Every row gives one point. The ring and each string are closed loops that go straight from each point to the next, and from the last back to the first. Before rounding, they use only three directions, however many columns there are. How many times does the string pass through the ring? Passing back the other way cancels.

Ring (7 x 3):
[[ 48   2   1]
 [ 48  14  31]
 [ 19  34  47]
 [-43  34  27]
 [-58  11  -1]
 [-39  -4 -26]
 [  8  -5 -31]]
String:
[[-56 -11 -54]
 [-56 -32 -22]
 [-61 -37 -13]
 [-70 -14 -29]
 [-66  14 -43]
 [-31  25 -24]
 [-21   6  -9]
 [-11   4   0]
 [-11  13 -18]
 [ -6  -4   1]
 [ -1 -38 -18]
 [ 16 -28 -45]
 [ 28   5 -63]
 [ 13  24 -30]
 [  4   6  -8]
 [  1 -21  -8]
 [ -6 -41 -31]
 [-21 -15 -60]
 [-27  15 -50]]
Times through: 2

Ring (10 x 4):
[[-14  48   6  -9]
 [-35  50  13  -9]
 [-54  40  21 -12]
 [-58  22  23 -13]
 [-40  -4  10  -8]
 [-17 -16  -5  -1]
 [ 11 -17 -20   5]
 [ 28  -4 -22   2]
 [ 29  11 -16  -3]
 [ 12  34  -4  -7]]
String, 32 rows:
[[-41  25  29 -24]
 [-43  29  35 -29]
 [-61  44  41 -29]
 [-71  56  26 -11]
 [-62  54   8   3]
 [-69  62  30 -15]
 [-49  45  43 -33]
 [-37  34  26 -22]
 [-29  27   7  -6]
 [-50  43  -4  11]
 [-67  50  10   3]
 [-63  42   8   3]
 [-36  25   3  -1]
 [-36  21  22 -19]
 [-33  17  32 -29]
 [-22  16   7  -9]
 [-50  14   4   2]
 [-66   6  13  -3]
 [-69  -3  23 -12]
 [-51  -4  32 -25]
 [-33   2  25 -24]
 [-25   7   8 -10]
 [-26   5  19 -19]
 [-44  -7  26 -22]
 [-55  -9  20 -13]
 [-52  -4  33 -26]
 [-37   5  33 -29]
 [-33  12   9  -9]
 [-42  16  -9  11]
 [-69  20  11   1]
 [-89  29  39 -20]
 [-72  31  43 -28]]
Times through: 2
String:
[[-22  24   3  -5]
 [-21  29  25 -25]
 [-15  40  27 -29]
 [ -9  26   3  -8]
 [ -2  27 -11   2]
 [ 20  35 -23   7]
 [ 36  41 -15  -4]
 [ 17  38  11 -23]
 [ -7  28  17 -22]
 [-15  26  10 -13]
 [-30  46  35 -31]
 [-56  65  23 -12]
 [-64  62  13  -1]
 [-45  45  -3   8]]
Times through: 0

Ring:
[[ -1 -21   6 -38  27  32]
 [ 23   4  41  -5   3   8]
 [ 18   9  29  24  -6 -24]
 [  0   0  -6  32   9 -50]
 [-10 -17 -24  -8  49 -34]
 [-10 -26 -14 -35  43  11]]
String (27 x 6):
[[-19 -21 -26   4  14 -14]
 [-19 -18 -39  11  38 -50]
 [  4   1 -21  12  75 -92]
 [ 11   4  -4   8  60 -72]
 [  3  -4  -3   5  32 -36]
 [  4  -5   0   2  30 -29]
 [  6   1 -10   9  57 -70]
 [  2  -2 -24   7  78 -88]
 [ -7 -12 -29  -4  68 -62]
 [  0 -12 -19 -23  84 -51]
 [  4 -10  -2 -20  53 -23]
 [ -3 -16  -7 -20  39  -7]
 [  7 -18   2 -56  77   4]
 [ -4 -28  -2 -59  51  36]
 [ -8 -30   0 -47  23  50]
 [-15 -25  -8 -12  -5  29]
 [  1 -11   5  -8  16   0]
 [ 22  -6  36 -41  36  24]
 [ 23 -10  43 -53  30  48]
 [ -3 -21  12 -29   1  47]
 [-14 -22  -9  -4  -7  21]
 [ -1 -16   4 -18  18  13]
 [  8 -16  12 -45  49  18]
 [ -1 -27  -2 -64  69  25]
 [ -5 -26 -14 -55  76   4]
 [  7 -13  -5 -41  85 -26]
 [ -3 -13  -6  -7  28 -14]]
Times through: 1
